Each row is a point. Each table stands for the endless flat space through its points: a line for two points, a plane for three, and so on. Write the one point that lies in both, or say that there is none.

First:
[[ 0.5  0.3  1.2  3.4]
 [ 2.9  1.5 -0.8 -1.0]]
Second (3 x 4):
[[ 1.4 -0.4 -0.4  2.0]
 [-0.4  0.8 -3.4  0.8]
 [ 3.9  2.6  3.1  4.0]]
They share: no point

First (3 x 4):
[[-1.2  2.7 -0.5 -2.8]
 [-0.8  4.1 -4.8 -1.7]
 [-1.0  3.5 -3.1 -2.0]]
Second (2 x 4):
[[-1.4  3.6 -2.5 -0.8]
 [-0.2  4.6 -1.3  1.2]]
They share: no point

First (2 x 6):
[[-1.8  3.2  2.4  0.8 -5.2 -1.1]
 [-1.8  1.7 -1.6 -3.2 -0.2  0.4]]
Second:
[[-2.9  4.1 -1.4 -1.4 -4.7  1.0]
 [-3.2  6.8  1.2  0.9 -6.8  3.9]
 [ 1.6 -0.4  2.1 -2.4 -0.2 -1.5]]
They share: no point

First (2 x 8):
[[-1.9 -1.1  1.3 -4.8 -4.8  3.8 -2.0  2.5]
 [-5.5 -5.9  0.7 -3.0 -1.2  2.0 -0.2  6.1]]
Second, 3 rows:
[[-8.2 -2.5  1.1 -7.2 -2.2  2.2 -2.9  3.0]
 [-7.0 -4.1  0.7 -7.2 -3.6  1.4 -1.7  1.6]
 [-2.1 -2.3  1.4 -1.7 -1.9  4.3 -1.3  6.8]]
They share: [-3.7 -3.5  1.0 -3.9 -3.0  2.9 -1.1  4.3]

First, 3 rows:
[[ 4.5 -3.6  0.8  2.6  2.8  2.2 -2.7 -4.7  1.8]
 [ 2.9 -3.1  0.2  4.5  2.3  3.0 -1.0 -3.7  0.8]
 [ 8.6 -4.6  2.5 -2.1  4.7 -0.1 -6.7 -7.1  4.1]]
Second (3 x 9):
[[ 5.2 -5.0 -0.3  4.7  3.2  3.5  0.6 -5.7 -1.3]
 [ 7.3 -5.9 -0.3  6.6  2.7  6.2  2.8 -7.2 -4.0]
 [ 1.9 -3.1 -0.2  1.9  3.9 -1.0 -3.0 -2.9  3.3]]
They share: no point

First:
[[-1.8  4.3 -7.8 -2.2  0.0 -6.0  2.9 -3.8  3.2  3.5  5.6]
 [ 0.8  3.6 -4.1  2.4  1.7 -1.5  2.1  1.2  3.2  1.5  4.1]
 [ 0.1  5.7 -8.4  0.5  0.3 -4.9  2.8 -4.1  5.7  4.7  6.6]
 [ 0.6  3.6 -6.5  2.2  1.1 -2.1  0.3 -0.2  0.2 -0.9  6.5]]
Second, 2 rows:
[[-0.8  3.6 -1.3  2.0  3.1 -0.8  2.3 -0.6  5.8  1.9  3.7]
 [-0.4  3.6 -2.2  1.9  2.6 -1.2  2.4 -0.1  5.1  2.0  3.7]]
They share: [ 0.4  3.6 -4.0  1.7  1.6 -2.0  2.6  0.9  3.7  2.2  3.7]

First (2 x 12):
[[-0.6  3.9 -3.6 -0.9 -3.7 -0.4 -3.8  0.2 -1.7  4.1  1.2 -2.2]
 [-0.6  1.7 -5.0 -2.3 -4.1  0.6 -3.8  0.4 -1.1  2.5 -0.2 -3.6]]
Second (3 x 12):
[[-1.0  1.5 -3.2 -3.7 -6.7 -1.3 -1.8  3.2 -0.6  3.7  2.6 -2.2]
 [-0.8  3.6 -4.3  0.4 -1.9  1.7 -5.4 -1.3 -1.2  2.7 -1.3 -3.9]
 [ 0.9  2.6 -6.5 -4.4 -5.3 -2.7 -2.2  0.1 -3.7  4.6  2.6 -0.8]]
They share: [-0.6  2.8 -4.3 -1.6 -3.9  0.1 -3.8  0.3 -1.4  3.3  0.5 -2.9]

First, 3 rows:
[[-1.9 -2.9  2.7 -1.0  2.6 -4.6  4.8 -5.2 -6.8 -5.3  1.6  4.9 -5.4 -0.2]
 [-1.6 -2.0  2.7 -0.1  1.7 -5.5  0.9 -0.7 -1.7 -2.6  3.4  3.1 -6.9  2.5]
 [-1.3 -1.7  3.6 -4.0  1.4 -1.6  7.8 -6.7 -8.9 -6.5  0.4  5.2 -2.7 -3.2]]
Second (4 x 14):
[[-2.9 -4.9  1.1 -3.4  2.4 -4.7  3.0 -0.7  0.0 -0.9  2.9  2.9 -6.5  1.8]
 [ 1.1  1.8  5.6 -2.3 -0.8  0.3  1.0 -5.1 -2.6 -2.0  0.4  6.3 -4.1 -1.1]
 [-1.3 -1.0  3.2 -3.7  0.9 -2.4  3.0 -3.5 -2.1 -2.2  2.1  4.5 -3.8 -0.2]
 [ 0.3  1.3  4.1 -3.0 -0.7  0.2  0.2 -5.5 -0.7 -0.5  0.0  6.3 -4.6 -1.1]]
They share: no point

First (4 x 18):
[[-2.6  3.1 -0.7 -5.4 -6.0  2.7 -4.7 -3.3  1.9  4.4 -1.5  2.5 -1.1  2.1
  -4.0 -1.4 -1.7 -2.5]
 [-4.1 -3.9  2.5 -4.2 -1.0  2.7 -1.6  3.8 -1.1  1.3  3.0  7.0  1.9  7.1
  -1.2 -1.8  1.3 -3.6]
 [-4.6 -2.3  3.0 -7.4 -2.2  0.7 -4.8  3.6  1.0  3.5  4.7  6.5  2.7  6.6
  -1.3 -4.2  3.3 -1.0]
 [-2.6  2.1 -0.2 -5.0 -5.4  2.7 -4.0 -2.4  1.0  3.9 -0.9  3.3 -0.9  3.0
  -3.3 -1.4 -1.5 -3.0]]
Second (4 x 18):
[[-4.5  1.9  1.0 -5.5 -1.8  5.8 -4.7  4.4  4.2  3.5  0.3  0.9 -2.0  5.7
  -2.6  0.9  1.3 -2.0]
 [-3.7 -4.3 -0.3 -4.5 -1.7  4.1  0.0 -0.9 -1.3 -2.5 -0.2  8.8  4.8  0.9
  -7.5  0.0 -1.2 -1.3]
 [-4.5 -0.6 -2.8 -2.8 -2.1  4.5 -1.0  1.6  2.4  4.0 -1.1  2.3 -0.9  4.1
  -2.0  1.9  1.7 -4.8]
 [-3.5 -4.1 -3.3 -2.4 -2.4  4.2  1.5 -1.2 -0.7  0.6 -1.6  7.1  3.2  1.7
  -4.8  1.0 -0.4 -4.5]]
They share: no point

First:
[[ 0.1  1.1  1.7  1.8  1.2 -5.5 -5.3  2.6 -1.5  6.3  4.0 -0.9  0.2  3.0
  -2.5  3.3  1.4 -1.0 -2.7 -5.1]
 [-5.3  1.7  5.3 -3.6  1.2 -3.1 -2.3 -4.0  0.9  1.5  2.8  2.7 -1.0  1.2
   1.7  3.9  4.4  3.8 -2.1  0.3]]
Second (4 x 20):
[[-0.6  0.1  6.1 -1.0  0.7 -2.5 -4.9 -1.2  0.4  2.8  2.9 -0.9 -2.9  2.4
  -2.2  4.0  2.8  2.9 -4.4 -0.9]
 [-4.5 -0.3  6.4 -2.1  0.2 -5.3 -4.4 -3.6 -4.2 -0.1  0.9  3.1 -1.4  6.5
   0.0  3.9  4.1  1.9 -0.7 -3.2]
 [ 1.0  1.7  5.3 -1.2  2.7 -3.1 -5.3  0.2  5.4  5.4  3.1 -2.1 -3.1 -1.2
  -3.4  3.0  2.6 -0.1 -7.2  0.9]
 [-2.2  3.0 -0.9  0.9  1.2 -3.3 -2.2  2.3  0.7  7.7  6.8 -0.3  2.2 -1.1
   0.8  3.8  1.5  2.4 -1.6 -3.4]]
They share: [-2.6  1.4  3.5 -0.9  1.2 -4.3 -3.8 -0.7 -0.3  3.9  3.4  0.9 -0.4  2.1
 -0.4  3.6  2.9  1.4 -2.4 -2.4]

First (3 x 24):
[[-3.4 -3.6  0.4 -0.3 -4.7  2.5  1.3  0.9 -0.8 -1.8  0.5 -2.4  0.4  3.7
  -5.2  2.3 -3.9  2.0  4.6  5.1  4.2  1.2  0.8  3.7]
 [-1.4 -1.3  0.0 -0.2 -3.4  2.7  2.4  0.7 -0.4 -0.8  1.8 -4.0  1.5  2.9
  -3.9  0.6 -2.6  3.9  6.2  4.0  4.7  0.8  0.0  0.9]
 [-0.4 -1.2 -0.6 -0.9 -4.3  3.7  3.3  1.3 -0.4 -1.8  1.3 -4.0  1.0  2.5
  -4.4 -0.3 -2.7  4.2  7.2  4.5  5.4  0.0  0.8  0.1]]
Second (3 x 24):
[[-2.2  0.1  4.6  0.6 -0.7  0.5  4.1  2.2 -2.0  0.1  2.2 -3.8 -0.3  6.0
  -2.7  6.7 -0.5  5.0  5.4  4.5  2.3  1.2 -0.8  3.6]
 [-2.6 -6.2 -0.3 -2.0 -4.4  0.8 -0.4 -3.9  0.5  1.5 -0.2  0.1  2.5  0.9
  -5.5 -0.2 -4.5  1.5  1.5  2.8  3.3 -0.1 -3.5  2.2]
 [-6.2  1.3  1.8  4.6 -1.1  1.7  0.5  4.2 -1.6 -1.5  4.6 -7.4  1.3  7.2
  -1.9  5.5 -2.1  3.0  6.6  4.9  3.9  5.6  2.8  5.2]]
They share: [-3.9 -2.6  1.1  0.8 -2.7  1.1  0.5 -0.1 -0.6  0.2  1.9 -3.2  1.7  3.9
 -3.8  2.8 -3.1  2.5  3.9  3.8  3.4  2.2 -0.8  3.5]

First, 3 rows:
[[-4.0 -0.5 -3.5  3.1 -2.3  1.2 -1.3  3.2  1.5 -2.5  0.4  0.3 -3.9  2.6
   5.2  5.5  2.8 -0.4 -4.4 -4.0  1.4 -6.5 -2.2  0.2]
 [ 0.3  0.1 -1.2  4.2 -2.4 -4.4 -1.3  1.6  6.3  2.6  1.8 -2.3 -6.9  2.2
   1.6  2.3  0.1  0.2 -7.3 -2.0  3.7 -1.8  1.0 -6.0]
 [-0.2  1.3 -5.7 -0.1 -3.9 -2.6 -6.5  1.0  5.5  1.1  2.0 -2.3  0.1 -1.2
   2.2  1.1  3.8  1.4 -1.4 -5.8  7.0 -1.5  2.2 -5.4]]
Second:
[[ 0.0  1.1 -3.9  2.4 -2.8 -2.1 -3.5  2.0  3.7  1.2  1.6 -1.7 -2.6  1.0
   2.2  2.5  1.3 -1.0 -2.2 -5.2  3.6 -3.1  0.7 -3.8]
 [-2.5 -1.9 -4.1  5.7 -4.5  0.8 -0.2  2.6 -0.3  3.1  0.6  5.1 -6.1 -1.8
   3.7  3.3  2.9  0.3 -8.6 -0.5  2.6 -3.5  4.1  2.7]
 [ 3.9  4.0 -5.0  6.8 -0.5 -1.7  0.8  4.9  3.7  1.7  4.2 -0.6 -3.9  4.0
   7.1 -2.2  1.2 -1.8 -6.5 -4.5  6.0 -2.8  2.8 -5.7]
 [-0.3  0.5 -2.7  1.2 -3.7 -2.3 -5.2  0.2  2.3  2.0  0.3 -1.4 -1.6 -1.2
  -1.3  4.7  0.4 -1.6  1.2 -5.6  0.9 -3.4  0.6 -2.2]
 [-7.7 -3.5 -1.5 -3.7 -5.7 -1.4 -8.6 -2.6  4.9 -2.5 -2.2 -1.7 -1.1 -3.6
  -1.7  9.5  5.3  4.7 -0.8 -3.1  1.6 -4.5 -2.3 -0.9]]
They share: [-1.4  0.4 -3.9  2.0 -3.0 -1.7 -3.5  1.9  4.3  0.2  1.4 -1.4 -2.9  0.9
  3.1  2.9  2.6  0.5 -3.8 -4.3  4.3 -3.3  0.4 -3.6]

First (2 x 24):
[[ 4.8  1.2 -3.3  1.0  5.2  2.6 -1.3 -2.6  1.3  1.3  1.0 -1.2 -4.3 -6.1
  -2.0  4.0  0.4 -5.5  1.6  0.4 -3.9 -0.2  0.4  1.4]
 [ 4.5  1.2 -3.2  0.0  4.5  2.2 -1.5 -1.6  0.7  2.3  2.0 -0.5 -3.9 -5.2
  -2.4  3.2 -0.3 -4.7  1.3  1.5 -2.8 -0.3 -0.6  0.6]]
Second:
[[ 8.8  2.0 -0.8 -0.1  6.3 -2.4 -4.2  1.3 -5.4  2.2  5.6 -0.1 -4.2 -6.1
  -5.2 -0.3 -3.2  1.5  1.7 -3.3 -5.6  0.8 -4.3 -1.6]
 [ 5.1  5.2  0.8  2.4  3.1  1.2 -4.7  1.9 -3.5  1.9  5.3  0.6 -1.3 -4.4
  -4.5  0.0 -2.6  0.6  0.2 -2.1 -0.8 -0.2 -4.0  0.7]
 [ 6.5  2.1 -1.0  0.8  4.2 -0.6 -4.1  0.0 -5.3  3.3  4.1  1.6 -2.3 -5.4
  -3.3  0.7 -1.5  0.1  0.2 -0.6 -3.1  0.4 -3.1 -0.7]
 [ 6.6  7.9  1.3 -0.3  5.5  0.5 -4.0  4.6  0.0  0.1  9.2 -2.1 -3.4 -4.0
  -7.1 -0.1 -5.6  1.4  3.2 -4.3 -1.6 -0.5 -6.1 -0.2]
 [ 5.7  1.1 -1.5 -0.6  2.7  0.9 -3.7  1.6 -1.7  3.8  3.7 -1.0 -4.5 -3.5
  -5.6 -1.4 -3.4 -0.7 -0.3 -0.7 -3.2 -0.7 -3.4 -0.7]]
They share: no point
